Each row is a point. Each copy is the shape, with its points in the same order, turned, moved and blurred by noise. Say if it was mirrored as well.

Shape (5 x 2)
[46 -31]
[-30 39]
[-14 2]
[-40 24]
[36 9]
Copy 1 (5 x 2)
[0 46]
[39 -52]
[15 -26]
[26 -54]
[39 18]
Copy 1 is: mirrored
Copy 2 (5 x 2)
[30 -21]
[-36 54]
[-25 14]
[-50 41]
[28 19]
Copy 2 is: only turned
Copy 3 (5 x 2)
[27 -55]
[-10 43]
[22 14]
[10 45]
[-6 -25]
Copy 3 is: mirrored

Shape (6 x 3)
[43 18 0]
[17 -7 58]
[27 -4 35]
[-7 22 -13]
[-50 -74 23]
[3 32 -11]
Copy 1 (6 x 3)
[23 35 12]
[-6 -5 57]
[8 2 39]
[-13 12 -20]
[-11 -95 13]
[-3 23 -15]
Copy 1 is: only turned
Copy 2 (6 x 3)
[32 36 -22]
[49 -13 27]
[48 0 3]
[-15 18 -7]
[-13 -88 4]
[-7 33 -7]
Copy 2 is: only turned

Shape (12 x 6)
[18 -25 29 -28 -14 -24]
[34 -12 67 -64 5 -36]
[-14 -14 5 -19 -18 10]
[34 16 -2 21 14 37]
[-72 -5 16 28 -9 52]
[8 -13 2 32 7 50]
[31 -13 -17 6 16 2]
[-27 11 -5 3 -26 -38]
[21 -21 8 17 5 19]
[36 -7 12 17 19 -43]
[23 13 30 11 -24 45]
[-25 -7 48 31 -79 53]
Copy 1 (12 x 6)
[10 3 60 -46 28 -7]
[37 23 95 -68 8 -18]
[-18 13 23 -31 16 10]
[42 9 -8 0 -5 28]
[-54 41 14 24 10 68]
[15 -5 2 4 0 52]
[23 -24 14 -6 4 -2]
[-16 28 23 1 48 -24]
[23 -16 20 -9 13 29]
[44 -14 47 7 30 -19]
[32 27 -1 -26 16 54]
[-15 43 8 -31 70 90]
Copy 1 is: mirrored
Copy 2 (12 x 6)
[31 -21 36 -18 -25 -3]
[41 -43 82 -37 6 -5]
[-5 -19 2 -22 -30 14]
[1 29 6 20 14 45]
[-61 -44 -32 29 -38 37]
[1 1 -17 32 -8 54]
[31 15 -8 2 13 14]
[-19 -2 4 -3 -33 -43]
[25 0 -1 17 -6 34]
[39 8 23 22 13 -24]
[-12 9 31 18 -24 59]
[-36 -14 25 37 -94 53]
Copy 2 is: only turned

Shape (13 x 8)
[-28 -15 -18 18 69 15 -17 0]
[-51 -60 7 27 -28 -16 -14 19]
[-18 22 18 -20 50 -20 -51 17]
[-59 -32 39 31 -10 -38 -9 34]
[-59 39 50 -2 -20 -3 38 -24]
[9 63 24 -22 -3 6 30 -21]
[-41 47 -5 -14 -31 12 25 -33]
[-55 -19 8 13 -10 -21 -13 94]
[6 -23 -6 -17 56 4 -11 17]
[3 0 -7 23 57 -40 -17 15]
[-8 52 9 29 -20 58 -10 -36]
[-5 -8 6 17 46 33 8 4]
[-36 44 -3 23 -12 20 28 -32]
Copy 1 (13 x 8)
[-60 9 35 50 6 24 35 -22]
[-25 -64 26 14 -38 -46 22 -8]
[-16 46 34 35 34 -32 37 -21]
[-4 -60 24 22 -6 -47 53 -22]
[-22 -44 -28 -17 65 -21 34 26]
[3 11 -22 3 64 14 -2 41]
[-43 -13 -39 5 42 -20 4 55]
[7 -30 53 37 -30 -48 80 24]
[-22 31 34 21 -13 24 27 -18]
[-5 15 13 68 6 8 32 -37]
[-45 -25 23 26 66 3 -38 54]
[-37 -8 37 21 16 44 20 -2]
[-48 -32 -20 27 52 3 8 46]
Copy 1 is: mirrored
Copy 2 (13 x 8)
[14 12 9 53 52 -25 3 -44]
[15 -63 -39 65 28 12 -37 6]
[16 28 -16 15 37 -69 -36 -10]
[45 -36 -74 50 36 -7 -35 16]
[14 19 -94 22 -39 6 -2 -18]
[17 45 -39 -23 -37 -4 14 3]
[-34 20 -55 15 -33 6 18 -4]
[18 -17 -61 26 76 17 -59 30]
[30 1 26 3 45 -22 -13 -25]
[35 -2 -11 24 57 -49 13 1]
[-8 55 -11 58 -48 3 14 21]
[33 25 4 36 19 2 2 -24]
[-20 29 -47 43 -19 12 35 -6]
Copy 2 is: mirrored
